Every row gives one point. Two turns around zero, p and q, are shown by what they do to some points. Where does a point land after both, in the order given? Backwards means that the second turn is done in reverse. Each puzzle has new turns, and all numbers are rounded.
In the rows, 128 means zero.

Turn p:
[132 120] -> [134 121]
[133 156] -> [127 156]
[130 158] -> [124 158]
[ 72 126] -> [ 74 115]
[173  79] -> [182  89]
Turn q:
[ 97 165] -> [ 83 145]
[112 122] -> [117 115]
[174  97] -> [183 123]
Where do these land?
q, then p: [ 75 116] -> [95 85]
p, then q: [168 152] -> [143 172]
q, then p: [148 154] -> [126 161]
q, then p: [121  91] -> [147  95]

Turn p:
[170 157] -> [167 161]
[103 139] -> [102 137]
[150 133] -> [149 135]
[88 82] -> [92 78]
Turn q:
[177 141] -> [178 135]
[118 159] -> [122 160]
[105  73] -> [98 76]
[113 140] -> [115 142]
Where do these land?
p, then q: [103 122] -> [103 123]
p, then q: [162 169] -> [163 168]
q, then p backwards: [91 86] -> [83 95]
q, then p: [157 135] -> [157 134]

Turn p:
[180 169 108] -> [171 172  97]
[ 84 101 175] -> [111  80 176]
[145 113 124] -> [132 118 108]
[102 129 105] -> [ 97 143 132]
Turn q:
[148 149 167] -> [143 173 137]
[147 152 121] -> [136 144 102]
[55 85 79] -> [ 72  49 143]
[152 114 133] -> [156 127 132]
[138 139 141] -> [134 147 127]
Where do these land?
q, then p: [171  95 164] -> [190 117 113]
p, then q: [148 140 172] -> [176 138 136]
q, then p: [102 147  68] -> [ 62 129 113]
q, then p backwards: [125 152 133] -> [126 135 105]
q, then p: [ 94 106 104] -> [ 97  93 134]

Turn p:
[127  96  68 147] -> [174  82 126 155]
[126 168 142  60] -> [ 75 130  79  94]
[180 119 132 152] -> [171 142 146  96]
[106 121 137 109] -> [100 117 131 133]
[130 141 100 138] -> [149 126 107 141]
[100 123 190 162] -> [ 99 171 180 148]
Turn q:
[165  94  75 134] -> [127 112  84  72]
[104 116 116 130] -> [113 103 126 134]
[119 138 142 191] -> [178 105 115 162]
[167 114 148 140] -> [164 139 137 101]
[ 97  86 143  88] -> [ 90 103 175 112]
[102 192 162 130] -> [131 163 141 195]
[140 157 112  83] -> [ 92 171 119 123]
Where do these land?
p, then q: [140 149 130  62] -> [ 61 108 120 121]
q, then p: [ 93 144 103 138] -> [149 116 141 166]
p, then q: [118 107 194 162] -> [149 154 175 180]
q, then p backwards: [139  83  95 157] -> [160 115  93  87]
p, then q backwards: [151 157 118 122] -> [159 136 108 138]

Turn p:
[124  96 107 142] -> [133 104 107 154]
[103  79 131 114] -> [120  73 135 140]
[138 196 148 157] -> [144 200 151 123]
[154  95 146 153] -> [175 108 119 129]
[122 173 108  74] -> [ 68 153 127  94]
Turn q:
[191 113 119 151] -> [191 100 119 134]
[124  86 156 166] -> [124 104  87 170]
[111 146 175 157] -> [114 147 133 184]
[120 137  93 106] -> [125 140 132  87]
[114 171  76  95] -> [126 169 152  68]
[108 115 149  92] -> [ 88 107 145 125]
Where do these land?
p, then q: [108 159 100  79] -> [ 70 159 127 116]
p, then q: [144  82 123 120] -> [136  95 101 104]
p, then q: [ 89 161 128 139] -> [115 159 134 167]
p, then q: [101 114  90 100] -> [ 94 141  86 120]
p, then q: [155 142 115 127] -> [136 142 141 102]
q, then p: [152 116 182 214] -> [189 166  77 185]
q, then p: [147 122 158 117] -> [158 109 136 137]

Turn p:
[ 70 110  94 141 130 118] -> [122 121 115 113 188 160]
[148 129 125 162 124 150] -> [162 125 137 155 121 135]
[172 185 140 125 125 133] -> [126 162 131 169  95  90]
[119  94 112 124 163 113] -> [142 108 126  89 154 116]
[138 131 130 145 108 116] -> [137 132 107 140 116 138]
[160 139 124 121 144 124] -> [142 141 130 126 115  97]
[ 77  85 139 160 169  83] -> [128  59  90 104 178 127]
[179 137 125  94  97 131] -> [132 171 133 117  75 122]
[ 90 144 163  80  92 185] -> [ 61 135 185 140 108 166]
Turn q:
[ 83 111 157 166 136 140] -> [ 86 102 124 137 121 175]
[191 129 121 147 105 160] -> [131 148 145 149 193 104]
[144 130 132 128 150  84] -> [118 124 150 125  98  93]
[157 146 132 138  62 151] -> [143 153 104 181 171 120]
[ 95 133  87 134 130 145] -> [124 119  87  94 138 138]
[135 102 138  97 122 111] -> [162 111 147 137 112 125]
[ 93 145 130  86 191 106] -> [132 140 142  72  64 140]
Where do these land?
q, then p backwards: [122 118 156 144 130 121] -> [116 136 152 129 117 147]
q, then p: [105 131 101 103  81 151] -> [179 164 145 120 136 110]
p, then q: [ 79 138 127 113 101 124] -> [116 131 107  96 127 171]
q, then p backwards: [134 153 148 102 122  93] -> [175 150 136 125 116 136]
p, then q: [146  95 129 104 150  85] -> [183 117 122 117 107 103]
p, then q: [117 129  97 100 154 101] -> [142 142 131  95  88 116]
p, then q: [146 141 142 135 144 185] -> [100 127 156 179 124 136]
q, then p: [175 120 124 225 143 163] -> [ 88  57 132 121 203  97]
